Each row is a point. Each copy is the shape, with its points in the same order, stretched, turned, moved and blurred by noise. Some copies are also mirrored. Which?
In the rows, zero is written as 128.

Shape:
[[154  81 104]
 [169 136 173]
 [162 153 132]
 [ 58 185 114]
 [154 146 183]
 [118  71  69]]
Copy 1, 6 rows:
[[196 104 111]
 [156 107 191]
 [150 138 169]
 [ 52 153 139]
 [142 102 199]
 [173 117  62]]
Copy 1 is: only turned
Copy 2 (6 x 3):
[[117  82 118]
 [168 104 190]
 [170 118 144]
 [122 232 108]
 [146 125 202]
 [ 90 102  81]]
Copy 2 is: only turned
Copy 3, 6 rows:
[[203  84 122]
 [151 153 178]
 [154 169 131]
 [ 68 138  61]
 [131 156 173]
 [198  63  84]]
Copy 3 is: only turned

Shape (9 x 6):
[[ 87 156 170 120 168 124]
 [ 90  88  93 130 118 138]
 [122 196 121 184 175 127]
 [112 133 147  97 110 175]
 [118 138 111 101 120 141]
 [191  66 178 210  99  92]
 [189  92 182 199  79  61]
 [157 181 128 151 209  87]
 [141 153 174 128 194 157]]
Copy 1:
[[113 162 184 114 150 125]
 [ 87 122  94 126 149 126]
 [113 206 149 175 112 114]
 [111 153 134  77 127 163]
 [115 153 106  98 134 112]
 [163  33 143 208  70 147]
 [162  34 167 188  46 119]
 [171 183 139 173 139  71]
 [170 176 162 134 148 152]]
Copy 1 is: only turned
Copy 2 (9 x 6):
[[150 166 125  78 189 113]
 [110  82  85 127 140 110]
 [133 188  83 151 214 166]
 [101 150 145 118 121  98]
 [130 147 111 124 126 101]
 [200  74 158 200 197 202]
 [221 101 161 180 159 211]
 [196 197  82 161 236 117]
 [137 187 155 140 225 103]]
Copy 2 is: mirrored

Shape (13 x 8):
[[138  44 167 146 213 192 119 107]
 [ 93  86  94  88  55 153 120 128]
 [143 151 138  63  98  77 160 164]
 [103  72 149 188 168 189 137 120]
 [184 181 113  63 115  57 147 179]
 [155  90 120 129 166 193 129 139]
 [109 145 154 117 150  55 127 139]
 [140 190  94 103 145 111 147 117]
 [155 159 104  75 105  51  74 135]
 [131 111 177 148 142 182 111  97]
 [127 141 101  54 164  80 150 122]
 [ 94 111 187 110 182 204 104 121]
 [ 94 145  74  84  86 111  96 205]]
Copy 1:
[[179  46 194 183 207 128 173 177]
 [108  63  95  96  69 159 146  95]
 [142 132  76  17 101  93 117 146]
 [151  78 172 179 146 135 218 169]
 [156 173  69  24  98  94  72 171]
 [188  82 146 153 149 159 156 170]
 [ 88 151 128  64 145  76 128 165]
 [134 193  94  79 147 134 124 139]
 [ 88 155 117  63 106 102  43 135]
 [155 104 205 129 150 135 175 126]
 [123 137  71  62 178 108  99 146]
 [137  83 204  97 194 173 178 161]
 [ 72 117  81  60  58 173 108 175]]
Copy 1 is: only turned
Copy 2:
[[113  49 224  61 189 179 128  86]
 [ 69  99  81  81  46 111 108 122]
 [151 165  92 115  99  75 173 148]
 [ 74  61 194 107 159 198 114 116]
 [211 161  72 136 121  59 172 148]
 [151  64 135  76 144 187 119 117]
 [106 150 160 146 158  63 142 133]
 [162 164  88 129 135 120 141  88]
 [190 142  88 113 119  29  97 108]
 [126  92 190  95 112 172  94  87]
 [137 162 104  96 155  78 158 104]
 [117 130 204  35 148 191 122 107]
 [108 146  30 105  99 100  86 187]]
Copy 2 is: only turned

Shape, 15 rows:
[[ 99 152 144 144 175 137 196 142 139 105 120]
 [154 129 142 110 103  89 154 105  99 118  87]
 [ 91 136 122 184 148 206 201 139 150 140  85]
 [130 124 186 117 119 138  59 101 152 127 185]
 [115  70 124 103 145 105  71  99 144 106 157]
 [101 135 123 147 157 187 189 145  94 128 165]
 [148  83 161 143 118  97  67  73 167 107 203]
 [195 110 127 107 110 107 117 148 115 119 108]
 [135 133 151 131 159 124  72 121 190 100 199]
 [ 78 151 133 177 115 148 174 151 112  96 122]
 [119 100 182 170 164 157 183 152 110 109 112]
 [119 103 167 104 127 162  75 111 167  57 175]
 [162 100 121 149  99  84 129 171 103 112  98]
 [ 69 136 159 145 156 155 154 167 122 147 112]
 [107 154 139 179 182 170 124 119 101 102 115]]
Copy 1, 15 rows:
[[ 88 154 178  89 102 105 125  99 134 193 164]
 [152 120 175 118 141  97 150 137 113 143  79]
 [ 67 177 134 134  84 151 124 132 141 208 134]
 [125  92 147 117 114 138 118 110 192  57 152]
 [158 107 125 132  78  80  77 117 142  97 146]
 [ 67 131 114  65  97 140 134 116 126 171 136]
 [155  67 129 147  88 108 131  89 167  68 170]
 [151 112 153 112 151  91 156 182 127 122 119]
 [125 115 138 116 104 100 118  89 190  86 213]
 [ 65 166 152 116 106 117 137  93  98 145 133]
 [ 84 108 195 106  94 145 131 135 109 176 167]
 [134 135 158 108  55 123 130 113 170  63 168]
 [120 115 155 141 150  72 148 164  84 123 126]
 [ 57 142 167 105 115 122  83 121 137 158 147]
 [115 162 140 107 122 164  99 103 110 153 165]]
Copy 1 is: mirrored
Copy 2 (15 x 11):
[[110 144 131 145 186 185 161 147 139  94 125]
 [125 170 121 113 143  87 134 124 125 128 114]
 [123 149 135 131 159 246 139 120 105  93  96]
 [145 107 172 125  72 104 104 109 179 131 192]
 [105  70 147 137 116  77 112 121 122 117 171]
 [150 110 137 106 158 221 144 161 108 150 130]
 [147  91 143 144  97  68 139  89 146 126 214]
 [178 133 122 108 133  75 105 152 122 109 107]
 [154  79 117 146 120 112 126 119 172  86 216]
 [112 156 121 130 123 187 152 162  93 124 138]
 [148 162 197 144 167 176 144 149 118  99 126]
 [120  86 168  90  91 113 119 129 138  73 226]
 [163 145 108 137 123  72 125 164  84 124  93]
 [115 146 156 159 125 194 129 163 134 134 100]
 [121 156 123 148 160 195  88 136 109 106 170]]
Copy 2 is: only turned
Copy 3, 15 rows:
[[ 72 204 139  90 140  99 152 101 111 125 115]
 [134 127 165 129  76 102 168 134 110 116 119]
 [ 59 249  97 145 148 122 165 111 141 184  88]
 [141 138 143 113 124 184  72 159 175  54 168]
 [115  70 142 110 131 163  76 140 150  96 143]
 [ 59 184 101 132 174 162 184 115 137 108 153]
 [157  86 182 114 152 174  76 143 197  70 161]
 [173 111 116 136 128 113 156 164 107 108 103]
 [154 129 130  91 171 164  63 127 168  65 151]
 [ 60 191 109 142 125  98 167 111 167  99  98]
 [ 61 216 155 142 166 131 165 154 121 117  99]
 [119 128 125  85 133 191  89 180 208  73 116]
 [144 104 117 159 148  64 159 152 114 102  77]
 [ 40 202 114 143 134 112 129 131 112 116 127]
 [ 84 196 136 132 140 167 142  94 126  94  95]]
Copy 3 is: only turned
